Each wall is flat, endless, passes through zero and stands at right angles to its row. A trip goes straight from one point to another. Which walls does it cross, in order?

Walls:
(1): [-0.96 -2.24  1.47]
(2): [ 1.10 -1.21 -0.96]
Trips:
[ 1.24  2.13 -0.80] to [-2.16 -0.99  4.00] => 1
[2.88 3.56 2.77] to [-3.73  0.90  1.68] => 1
[-1.23 -4.16  0.41] to [-0.65 -1.18 -0.62] => none
[ 0.07  0.48 -1.20] to [-1.41 -0.94 -0.67] => 1
[ 3.28 -0.04  3.20] to [-2.18 -0.83 -2.35] => none
[-1.81  1.52 -0.11] to [ 0.45 -1.05 -2.74] => 2
[ 0.95  1.05 -1.21] to [ 3.48  1.97 -0.85] => none
[1.70 2.29 2.64] to [-0.49 -0.59 -0.94] => 2, 1

Walls:
(1): [ 1.42  3.25 -0.91 -6.20  1.52 -0.28  0.17  0.51  1.54  0.46  1.31  0.40
 -0.56  4.63]
(2): [-0.96 -0.39 -0.74  1.87  0.90 -0.61 -4.10  1.46  2.18 -4.27 -1.65  3.56
 -1.28 -0.16]
Trips:
[-1.21  4.16 -2.08 -0.93 -0.22  0.75 -2.93  2.35  0.45  1.32  2.07  1.54
  1.55 -2.57] to [-0.44 -0.17 -2.78  1.57 -3.76 -3.48  1.48 -2.24  0.80 -0.52  1.80  2.64
 -0.57 -2.25] => 1
[ 0.35 -1.35  3.40  1.48 -1.02  1.48  2.28  1.13 -2.00  1.26 -2.98 -0.44
 -0.19 -0.49] to [-3.45  2.06  0.23  0.72  1.25 -1.64 -2.55 -1.88 -0.58 -2.45 -0.73 -0.91
  0.02 -2.32] => 2
[ 0.35 -0.43  0.60 -0.77  2.13  3.50 -0.33 -1.60 -2.14  0.56 -1.79 -0.21
 -0.28  0.85] to [-2.58 -3.08 -2.07 -0.27 -0.83 -0.02 -0.12 -2.11  1.48 -0.93  3.29 -0.28
 -0.44 -0.98] => 1, 2
[ 2.61  1.59  0.38 -3.63 -0.55 -2.18  4.09 -4.36  4.10  0.67  0.38  1.43
 -1.50  0.95] to [ 0.24 -0.37 -2.17 -0.18 -0.44  0.31 -0.22  2.30 -1.71 -1.05 -0.85 -2.76
  0.61 -2.07] => 1
[-2.59 -0.95  0.26 -1.20  0.56  3.37 -0.79  1.90  0.18 -2.32  2.02  0.18
  1.03 -2.61] to [ 0.68 -2.94  0.52  0.40  2.53 -2.57 -0.20 -0.77 -3.09  0.45  0.09 -1.11
  1.24 -0.72] => 2
[-0.93 -0.03  1.16  0.37 -0.53 -1.68  2.21  0.47  0.52 -1.37 -0.24  0.42
 -0.36  4.66] to [-4.11 -1.51 -1.42  2.59 -0.33  0.82  2.46  2.68 -0.73 -0.69 -0.84 -0.73
  1.92 -1.67] => 1
[-1.18 -0.44 -2.47 -2.57 -1.75  2.75 -2.21 -0.41  0.60  0.53  0.27  0.71
 -0.66  1.46] to [ 0.43  2.30 -2.68  1.85 -2.35 -0.07  2.00 -3.17  1.11 -1.63 -2.92  1.77
 -1.76  0.76] => 1

Walls:
(1): [-0.90  0.04  1.19 -2.73 -3.82  0.51 -1.05 -2.75  3.10  2.56 -2.24 -1.06
  1.43  0.28  1.90  1.12  0.15  1.94 -0.33  0.34 -1.78  0.91  1.33 -1.31
 -0.55  1.68 -1.18 -2.03  1.02  1.56 -2.21 -1.19 -0.69  1.39 -0.09  3.74
  1.44 -0.08  1.43 -1.23  2.08  3.30  0.69  2.60  0.15 -3.72  0.61 -2.71]
(2): [-0.86  2.27 -1.39  3.05  1.07  2.03  1.98 -0.58 -0.25  3.23  2.22 -4.38
  0.72  0.69  1.27 -2.33 -0.96 -0.24  1.34  0.18 -0.64  0.29  1.80  1.44
  0.02  2.96  0.74  0.78 -0.56 -0.77 -0.27  0.36  0.84  3.73 -1.77  1.45
  1.32 -3.07  0.40 -1.71  0.08  0.45 -0.64  0.83  1.63 -3.00  2.91 -1.57]
(3): [ 0.38 -0.17  0.43  0.40 -3.76 -0.74 -1.52 -1.88  2.57  0.14  0.49  3.70
 -1.87 -0.72 -0.01 -2.95 -3.03 -1.63 -0.50 -1.55 -0.35 -2.10 -4.35  3.08
 -3.15 -0.24  0.39 -1.03 -1.82  2.01  0.43  3.10 -0.32  3.13  1.54  1.23
  2.20 -0.20 -1.06  0.39  3.51  3.63  2.29 -1.47  0.77 -0.35  1.90  1.33]
(4): [ 0.70  0.01 -0.74 -1.14  0.10  3.99  1.00  5.17  1.50 -0.24  3.83 -0.07
  0.55  0.80  0.68  2.10  1.51  3.58  1.16 -1.14 -0.43  0.49  0.45 -0.37
 -1.08 -0.60  0.61  2.11 -1.02  0.37 -2.90 -0.57  1.03  0.90  0.45 -1.10
  1.91 -0.15  3.12 -1.48 -0.66 -0.05 -0.98 -0.45 -2.97  0.53 -1.47 -1.67]
(5): [ 1.62  3.73 -0.51  1.32 -0.30  1.81 -0.94 -0.97 -1.22 -0.49 -2.47  2.15
 -3.31 -1.25  0.90  0.41  1.83  1.13 -1.96  0.73  1.31  3.62  2.99 -2.42
  0.74 -4.17  1.90  0.69  2.48 -0.46  0.76 -0.65 -2.99  0.72 -2.53  1.75
  1.61 -0.64 -1.48 -4.37  0.44  2.09  0.51  2.85 -1.08  5.41  0.15  0.61]
(6): [ 0.93 -0.04  2.80  1.72 -1.09 -0.07 -2.08 -1.27  1.16 -1.73 -0.60  0.16
 -0.12 -0.63  2.19  3.11  2.53  1.07  2.99  1.65  1.60 -0.92 -3.13 -1.10
  1.60  0.12  0.31  1.74 -3.76  0.42 -1.11  2.03 -0.36 -1.32  0.52 -0.63
  1.09  1.65 -0.01 -0.68 -0.82  1.09  1.25  1.07 -2.17 -2.32  1.38  1.22]
(7): [-1.11 -0.21  1.26 -1.48  0.69  3.16  1.34 -1.49  2.61 -0.27 -0.97 -3.11
 -3.13 -1.89  3.59  3.13  1.81 -2.46 -3.87  2.41 -0.55 -1.89 -2.29  0.53
 -1.89 -1.65  0.31 -1.48 -0.07 -1.35  0.04 -0.95 -1.48 -3.29 -1.76  1.79
 -1.40 -1.66  0.59 -2.12 -0.68  2.23 -0.79  1.67  1.44 -3.83  2.13  1.17]
Trips:
[ 3.12  1.42  2.46 -0.02 -1.35  1.07 -1.98  2.13 -1.03 -1.27  1.51  0.22
 -0.71 -1.17 -0.65 -0.71  0.83  1.51 -2.69  2.25 -0.57 -0.36 -0.88 -2.77
 -0.72 -2.41 -1.82  0.00  0.20 -0.19  0.78  3.73 -1.65 -2.53 -1.65  1.99
 -0.81  2.73  1.01 -0.32 -1.37 -1.11  0.50  2.30  0.41 -1.58 -0.29 -0.98] to [ 0.34 -1.71  0.27  2.84 -0.34 -0.09  0.25 -0.84  1.33 -0.08 -2.86  1.37
  1.69 -1.54 -2.32  1.28 -3.40  1.86 -0.15 -4.48 -1.67  0.09 -2.83  0.34
 -3.54 -0.88  3.42 -0.22 -2.11 -1.33 -0.69  0.16  1.57  1.91 -2.26  0.68
 -0.11  1.13 -2.36 -1.71  2.54  0.70 -1.46  0.96  2.44  1.52  1.40 -2.09] => 3, 4, 7, 6, 2
[ 0.77  3.96 -0.53 -0.82  3.61 -2.35 -1.36  2.94 -3.86 -2.78 -2.10  0.88
  3.33 -0.59 -4.73  1.67 -2.34  1.12 -0.40  0.74 -3.47  1.93  1.54 -2.27
  2.33 -2.59  0.77  0.34  2.87  2.73 -3.29 -1.84  2.35  0.08 -1.02 -1.99
  0.74 -1.10  0.34 -3.57 -1.22 -0.47  2.33  3.55  2.23  3.98  0.82 -2.00] to [-0.43 -0.02 -1.72  0.66 -1.00  3.48  2.18  1.65 -0.42  0.00 -0.41  0.19
 -0.87 -1.91 -1.68  2.55  1.58  1.86  1.19  2.45 -0.85  1.41 -2.05  0.56
  1.80  0.36  0.20  1.88  0.30  0.54  2.91 -2.50 -1.54  0.56 -1.98  0.76
 -1.72  4.27  1.73 -1.08 -0.71 -2.51 -3.14 -0.31  0.68  0.53  3.74 -0.56] => 7, 2, 6
[ 2.87 -1.13 -1.65 -0.18 -0.29 -2.57 -2.07  0.59  0.36  0.00 -1.43  1.80
 -7.00  1.64  1.44 -3.17 -0.36 -0.61  1.54 -1.07  0.87  4.31 -3.65 -0.04
  0.74  0.81  3.20 -1.56 -1.11 -3.33 -1.17 -0.78 -2.56  3.67 -1.04 -2.68
  0.88 -1.08 -1.58  2.96  1.72  0.39  0.98 -0.12  0.46 -0.27  0.62  2.49] to [-2.05 -3.14 -4.95  0.04 -2.75  1.47  3.02 -2.95  0.30 -0.87  3.12 -1.21
  2.75  3.83 -1.11 -0.72  1.12 -2.40 -0.44  1.01 -0.35 -7.03  1.54 -2.62
  0.77  3.15 -1.38 -0.41  0.52  1.98 -0.24  1.62  0.43  3.52  2.09  0.94
 -0.10  3.21  0.37 -0.24 -0.77  0.13  0.34 -0.36 -0.91  2.79  2.19 -2.45] => 2, 6, 5, 1, 4
